Every row gives one point. Each copy is the shape, with its points in the same order, stretched, turned, moved and blurred by noise. Is it also mirrored, or only turned?

Shape (7 x 3):
-1.60	-0.78	-0.83
-1.18	-2.33	-0.02
-0.26	0.69	0.97
0.74	0.88	-0.68
1.10	1.55	0.35
0.89	0.58	1.34
-2.02	-1.82	0.59
Copy 1, 7 rows:
1.05	-2.07	-0.87
2.07	-1.79	0.97
-1.89	-0.79	-0.06
-0.78	0.97	-1.66
-2.25	1.03	-0.92
-2.09	0.55	0.62
1.23	-3.04	0.97
Copy 1 is: only turned
Copy 2, 7 rows:
0.24	0.54	-1.63
1.95	-0.64	-1.34
-0.03	0.55	1.28
-1.86	-0.44	1.01
-1.60	-0.37	2.22
-0.04	-0.27	2.39
1.93	0.62	-1.09
Copy 2 is: mirrored
Copy 3, 7 rows:
-2.20	-1.04	-0.76
-1.00	-2.15	-0.84
-0.64	1.23	-0.99
-1.07	1.36	1.05
-0.15	2.27	0.67
0.67	1.40	-0.05
-1.29	-1.70	-2.15
Copy 3 is: mirrored

Shape, 10 rows:
-1.48	3.12	0.67	0.44
1.67	2.24	0.23	0.47
1.23	1.26	1.76	0.08
3.77	-1.20	-0.68	-1.32
-0.42	-0.95	-0.07	1.76
0.85	0.28	-0.02	-0.94
-1.36	2.19	1.60	-1.28
1.52	-0.02	-1.99	0.82
-1.38	-0.10	-1.12	-1.18
0.72	1.41	-0.59	-0.26
Copy 1 (10 x 4):
-0.18	1.70	1.15	-0.99
2.61	0.59	1.10	0.32
2.05	-0.75	1.26	-0.38
3.49	-1.50	-1.43	1.94
-0.94	-0.94	0.89	1.61
1.20	-0.18	-0.53	0.29
0.39	0.41	0.36	-1.69
0.94	0.53	-0.31	2.75
-1.12	0.58	-1.34	0.47
1.11	1.02	-0.08	0.79
Copy 1 is: only turned
Copy 2 (10 x 4):
0.13	2.56	-0.08	-0.85
1.86	1.14	1.42	-0.26
0.69	1.26	2.46	0.95
1.66	-2.11	2.69	0.50
1.39	-0.10	-1.69	1.14
0.35	-0.20	1.35	0.04
-1.22	2.05	1.72	-0.31
2.62	-1.07	-1.12	-0.59
-0.37	-0.61	-0.96	-0.75
1.14	0.34	0.50	-0.70
Copy 2 is: only turned
Copy 3:
-0.58	2.09	-2.30	-0.52
-0.27	-0.35	-1.22	-1.77
-1.39	-0.72	-0.98	-0.93
0.11	-2.19	2.36	-2.16
1.14	-0.07	-0.62	0.97
-0.49	-0.29	0.61	-0.94
-2.33	1.52	-1.23	-0.11
1.60	-0.37	0.37	-1.10
0.21	1.54	0.71	0.16
0.06	0.51	-0.34	-1.39
Copy 3 is: mirrored
Copy 4, 10 rows:
0.55	0.75	2.34	-0.69
-0.02	1.84	-0.46	-1.85
-0.90	2.02	0.19	-0.60
-1.98	0.59	-3.98	-1.77
1.17	0.04	-1.59	1.88
-1.13	-0.11	-1.06	-0.84
-1.25	0.25	2.37	-0.59
0.83	0.05	-3.03	-1.27
-0.53	-2.09	-0.66	-0.25
-0.04	0.34	-0.74	-1.74
Copy 4 is: mirrored

Shape:
0.84	-1.06	0.07	-1.44	2.66	1.24
1.05	0.72	0.62	0.13	0.29	-2.47
-1.08	1.18	0.11	0.44	-0.52	0.83
1.39	0.51	0.99	0.19	-1.50	-0.54
-1.63	0.67	0.94	0.59	-1.21	0.61
-0.66	0.04	-1.62	-0.30	-0.32	-2.60
0.27	1.17	-1.78	-0.63	-0.27	0.83
0.13	-1.98	0.98	-0.56	-1.41	-0.54
-0.28	1.66	1.00	-0.71	-0.79	-0.99
Copy 1 (9 x 6):
-0.87	0.78	-2.18	0.41	0.65	2.19
1.77	0.88	2.07	-0.07	-0.56	1.71
-0.97	0.66	1.02	-0.92	0.48	-1.05
2.00	1.68	0.96	1.00	0.31	0.10
-0.54	0.36	0.98	-1.16	-0.28	-2.04
-0.88	-2.35	2.71	-0.58	-0.89	1.31
-2.11	-0.08	0.88	0.15	1.59	0.59
0.91	-0.25	-0.54	1.21	-1.27	0.14
-0.61	1.29	2.36	-0.51	-0.56	0.15
Copy 1 is: mirrored
Copy 2:
1.86	1.58	2.19	-2.45	-2.32	0.49
-0.83	2.83	-2.17	1.45	0.93	-0.12
-0.75	-2.11	1.22	0.20	1.34	-1.18
-2.74	1.19	-0.48	1.91	0.30	-0.55
-1.47	-2.35	1.39	1.32	2.20	0.09
-1.52	0.02	-3.54	-0.52	0.20	0.58
-1.78	-1.31	0.03	-2.04	-0.85	-2.00
-2.52	0.46	-0.21	1.12	-0.87	2.72
-2.20	0.96	-0.09	0.03	2.70	-0.47
Copy 2 is: mirrored
